Each row is a point. A path goes straight from each point to the next, and from the last back to the first. The post is the endless flat space through its rows: a point in 2 columns, a line in 3, a plane in 4, and so on, so that a path can go around it. How many times does the path go around the post? Going back the other way cancels.

Post (1 x 2):
-0.5; 1.9
Path (21 x 2):
-6.6; 8.4
1.9; 10.1
2.5; 3.4
1.6; 0.5
-0.7; -2.1
2.9; -0.5
7.5; 5.3
2.9; 6.6
6.1; 3.0
3.4; -4.6
-1.4; -2.1
-1.5; -1.6
4.0; -3.8
-3.6; -3.3
-4.8; 2.4
-1.9; 5.2
2.3; 6.6
2.8; 2.5
5.8; -4.1
-1.8; -0.1
-9.4; 0.1
Times around: 2

Post (3 x 4):
0.7; 1.2; 6.8; -0.5
1.3; 0.1; -6.3; 7.8
1.7; 5.0; -1.2; -6.4
Path, 26 rows:
0.7; 4.6; 4.4; 9.4
-5.2; 6.2; -0.8; 7.4
-7.9; -0.5; 2.3; 3.9
0.5; -2.8; -8.2; 4.3
7.2; -2.3; 0.3; -2.1
5.7; 1.7; 3.3; 1.9
5.5; 6.1; 4.4; 2.5
-2.8; 5.9; 0.3; 7.1
-3.4; 1.3; 0.8; 1.3
-0.5; 1.2; -7.1; -2.1
3.5; -4.6; -5.7; 0.4
-2.8; -2.6; 5.7; -3.5
-0.2; 0.2; -5.3; 2.5
3.9; -3.8; -10.4; 0.0
4.7; 2.2; 0.7; -2.3
5.7; 2.2; 0.4; 5.4
0.0; 6.6; -1.1; 2.2
-1.5; 5.0; -2.5; -3.8
-6.8; 1.2; -0.2; -4.6
-0.4; -2.1; 3.3; -1.0
1.2; 0.4; -1.2; -3.5
-5.9; -2.0; -7.6; 4.4
-3.9; 4.7; 1.7; 4.4
1.2; 6.2; -0.7; -3.0
6.5; 5.9; -8.3; 0.7
10.1; 5.3; -1.1; 0.6
Times around: 2

Post:
-7.7; 0.8; -1.9; -4.1; 0.6; 5.9; 5.4; 1.7
-3.8; 0.5; -3.6; 5.8; 2.6; 0.5; 8.4; -7.0
4.3; -1.7; 3.4; 3.6; -9.4; -7.3; -0.3; 1.2
4.8; -0.9; 6.4; -1.4; 2.9; -0.9; -2.7; -0.8
1.0; -0.5; -4.4; -3.1; -2.7; -8.2; -3.3; 3.3
-8.7; -2.1; -1.8; -4.3; -4.8; 3.1; 5.9; -6.4
2.7; 1.1; 6.2; -8.3; -0.7; -1.0; 4.9; 1.1
Path, 19 rows:
0.0; 2.1; -0.4; 1.7; -4.1; 5.6; -3.3; -0.9
-5.4; 5.7; -3.7; -5.6; -3.2; -2.2; 3.0; -4.7
-5.3; 2.3; 1.1; 5.0; 3.6; -1.5; -4.0; 7.9
-0.6; -2.2; 3.0; -4.5; 2.5; -2.1; 0.8; 1.8
0.2; -6.9; -6.2; 1.5; -5.5; -0.6; 1.2; -0.8
2.3; 2.2; -6.2; -6.1; -3.1; -1.9; 9.6; -4.5
-2.0; -2.7; -8.3; 0.8; -5.2; -4.4; 0.9; -3.5
3.8; -3.1; -0.6; -6.4; 2.3; -1.0; 6.6; 5.5
-10.0; -5.7; -4.7; 2.8; -4.0; -0.8; -3.0; -3.5
-5.0; -2.2; -3.9; -0.9; 3.5; -5.4; -3.8; -3.1
-2.4; -2.3; 0.8; -6.7; -2.5; -4.1; 6.3; -0.1
2.0; -2.0; 0.8; -4.6; -3.4; -1.6; 5.3; -2.4
6.2; -1.1; 1.8; -0.7; -3.0; -0.3; 2.0; -5.4
6.1; -3.2; 2.5; -1.3; 1.2; -0.6; 1.1; -2.8
1.8; 2.5; -1.0; -3.9; -12.1; -4.5; 4.7; 1.3
-7.8; 7.8; -4.2; -5.1; -0.1; -5.0; 8.5; -3.2
-0.2; 1.9; 2.6; 2.2; 1.4; -1.9; 2.4; 5.6
0.0; -7.1; 7.4; -0.5; -7.1; -2.5; 2.7; 0.1
-1.3; -2.1; -8.3; -6.2; 2.5; 0.1; 13.0; -1.1
Times around: 2

Post, 8 rows:
-1.8; -5.1; 8.6; 4.1; -3.6; -7.1; 7.5; 11.0; 1.0
6.4; 7.5; -0.1; -3.6; 3.0; -4.2; -1.6; -4.4; -1.3
2.7; -6.3; 0.0; 5.7; 4.3; 0.7; 0.9; 3.7; 3.2
2.8; -0.6; -0.9; 3.8; -6.2; 2.2; 2.5; 3.2; -1.6
-4.2; -1.0; -0.7; 2.4; -4.4; -4.9; 6.5; 5.3; -0.5
3.0; -2.1; 3.4; 4.5; 6.9; 0.2; -2.9; -11.0; -2.9
-0.5; 4.4; 3.7; 6.6; -1.5; -4.6; -2.5; -1.4; 0.7
3.2; 8.3; -0.9; -3.1; 1.2; 4.8; -1.6; -6.1; 1.1
Path:
5.7; -0.7; 0.8; -1.9; 2.8; -3.4; -0.2; -2.0; -4.2
2.3; -9.0; -3.5; 5.7; 2.6; -1.1; -4.9; 2.5; 5.3
-3.0; -6.1; -2.2; 7.2; -6.7; 1.6; 0.1; 4.0; 7.9
3.4; -1.7; -0.9; 4.4; 0.3; -5.5; 4.1; 1.6; 6.3
1.4; 0.8; -2.2; 7.0; 1.6; -3.3; 2.1; -5.2; -3.6
-3.1; 6.4; -1.5; 3.2; -1.1; -2.9; -1.1; -1.2; -5.0
-1.9; 1.4; 9.3; -3.7; 0.5; -7.9; 3.7; 4.1; 1.9
3.8; -0.9; 8.9; -0.1; 0.5; 2.5; -2.2; -3.2; 4.4
8.1; -6.4; 2.8; -2.7; 2.3; 6.3; 1.2; -0.1; 6.9
-2.8; -1.2; -1.2; 0.0; -1.1; -4.6; 0.9; 6.6; 1.3
1.2; 1.2; -5.3; 1.7; -2.2; 3.6; -1.5; 3.8; -4.1
5.4; 5.3; -1.8; -0.6; -5.9; -2.4; -3.5; -2.3; -0.3
3.3; -10.1; 6.8; 7.7; 3.0; -2.8; 3.8; 0.4; 5.0
3.6; 10.2; 8.3; 4.6; -3.8; 0.5; 3.0; -1.0; -1.8
5.8; 1.5; 3.4; -5.5; -1.2; -4.0; 6.3; -0.1; -2.8
2.6; -1.5; -5.2; 4.0; 2.9; -2.9; -4.9; -6.1; 1.6
-0.5; -4.6; 0.8; -2.6; -0.6; 1.6; 5.6; 5.1; -1.0
5.7; -3.4; -0.4; -2.3; -5.5; -2.7; -0.8; 0.8; -0.7
0.3; -0.3; 1.7; 7.0; -3.1; -15.3; 1.9; 2.1; 1.3
1.8; 6.9; 4.1; 5.8; -4.5; -12.3; 5.5; 7.4; 3.5
5.3; 1.8; 0.1; 2.8; -0.5; 6.2; 1.0; 1.7; -1.1
Times around: 2

Post, 11 rows:
-0.7; -2.3; 4.4; -8.6; 6.2; -0.5; -4.6; 9.3; 2.6; 1.0; 5.4; -1.9
-0.9; 3.6; 2.6; 1.7; -0.9; -0.9; -7.6; -2.6; 1.5; -4.8; -1.5; 1.0
2.0; 5.2; -2.5; 1.6; -2.1; -2.4; 5.5; -3.1; -2.4; -0.7; -5.5; -0.1
0.6; 2.5; 4.1; 2.2; -5.3; 2.2; -4.4; -4.0; 0.2; -3.9; 0.6; -1.2
-2.6; 2.6; -5.0; 1.1; -0.5; -1.0; 4.2; 2.6; -7.7; 0.3; -5.3; 3.2
-1.6; 0.7; -4.5; -4.0; 0.2; -0.3; 1.0; -0.8; -2.4; 4.8; -7.6; 4.3
5.0; 1.0; 5.4; 0.6; -0.4; 1.3; -5.4; -6.5; 0.6; -4.7; 3.8; 2.7
1.7; 2.5; 1.2; -1.4; 2.4; 3.3; -6.1; 5.8; 4.3; 4.1; 4.3; -0.9
-2.5; 2.4; 10.1; 1.1; 3.1; 0.9; -4.6; -2.5; 2.5; -3.2; 6.5; 0.7
-3.1; -0.4; -5.7; 1.7; 0.9; 1.2; 4.1; -0.9; -0.8; -1.9; -3.5; -0.2
1.0; -3.5; -3.4; 3.7; -0.1; -2.2; 2.3; -3.6; -4.8; 0.0; -4.0; -0.9
Path:
2.2; -2.7; -5.6; -5.0; 0.7; -5.7; 1.1; -9.6; -0.9; 1.2; -6.8; 9.3
4.9; 5.9; 5.0; -6.0; -0.2; -8.3; -1.4; 6.2; 0.3; 1.9; -5.0; -0.1
5.0; -2.9; 6.0; 7.2; -3.2; 3.4; -6.7; -5.9; 0.3; -1.4; -0.7; -2.8
5.5; -0.5; 3.6; 4.5; 2.8; 6.4; -3.3; -3.9; -2.2; 0.7; 7.5; -1.6
-6.7; 2.9; 8.7; -7.1; 2.6; -0.6; -3.2; -4.1; -3.8; -2.7; 0.3; 8.1
-7.8; -2.4; 3.6; -6.0; 9.0; -5.1; 3.9; 2.2; -1.2; -7.5; 3.6; 1.1
-4.0; -1.2; 1.9; -3.8; 2.8; -1.1; 2.6; 0.7; 4.0; -1.3; -0.9; -0.4
1.7; 5.5; 8.5; -4.9; 1.4; -2.6; 3.2; -3.4; 4.2; 1.0; -2.4; 4.8
11.9; 0.9; -5.3; -6.0; -1.0; -5.1; 5.7; 4.3; -1.6; -0.3; -1.6; 1.2
-2.8; 11.1; 5.0; -0.6; 2.1; -1.6; 0.7; -5.5; -1.3; 3.3; 2.2; 8.4
-2.2; -7.6; -2.8; -0.9; 4.1; -0.3; 0.2; -0.3; 1.8; 5.4; 6.2; 1.8
9.7; -5.1; 1.1; 1.9; -3.9; -5.6; 3.0; -7.2; -4.3; -1.8; -3.2; 0.4
8.5; -5.7; 2.3; 3.3; 1.4; 6.1; -4.3; 5.2; 13.1; -5.9; 8.3; -10.5
-4.3; 0.6; 3.5; -1.3; -0.1; 1.7; -8.0; -3.8; -0.8; -2.2; -4.0; 2.0
0.5; -3.7; 5.0; -4.5; 0.4; 2.9; 6.1; -4.1; 2.6; -6.9; -1.0; -5.0
3.3; -0.1; 4.2; 4.6; -4.3; -2.7; 0.9; -12.3; -1.0; -3.6; -5.1; 5.5
0.3; -0.4; 2.3; 2.5; -1.3; -7.5; -2.8; -2.0; 0.4; -5.0; 2.0; -1.0
1.9; -3.7; -2.2; 3.8; 2.2; -3.1; 3.7; -1.3; -8.2; -2.0; 2.4; -2.0
6.6; -3.5; -2.4; 7.9; 0.0; -0.7; 3.4; 0.0; -14.5; -2.8; 4.6; -3.4
-0.2; 0.9; 6.9; 9.8; 0.9; 4.1; 3.7; -3.7; -4.1; -2.5; 3.9; -3.1
5.6; 6.1; -0.1; 0.3; -2.9; -2.4; 6.5; -1.7; -5.4; -3.5; -5.8; 6.5
2.5; 4.9; -2.5; 0.8; -2.9; -3.4; 3.9; 1.0; -2.6; -7.2; -0.4; 3.8
9.6; 0.9; -3.8; -3.0; -4.9; 1.7; 1.9; 0.3; 4.9; -0.9; -3.5; 1.9
2.1; 1.6; -0.7; 3.9; -7.4; 7.4; -4.4; 4.9; 1.9; -3.0; -2.6; -5.2
6.5; 4.1; 2.9; 1.5; 0.8; 1.2; -5.2; -9.8; -0.9; 6.5; -6.8; 9.0
-7.2; 2.4; 0.1; -1.0; 2.8; 2.0; -2.6; 10.4; -0.1; -3.2; -0.6; 4.6
4.0; 3.1; 4.9; 1.9; 1.9; 4.6; -0.3; 4.7; -0.6; 1.6; 3.9; -2.6
2.1; -4.1; 4.5; -2.0; 3.8; -3.5; 5.1; -6.5; -13.3; 1.1; 0.5; 5.0
0.6; 1.1; -8.0; -0.8; -0.7; -0.5; 5.2; 5.7; -7.0; 2.1; 1.6; -4.8
Times around: 1
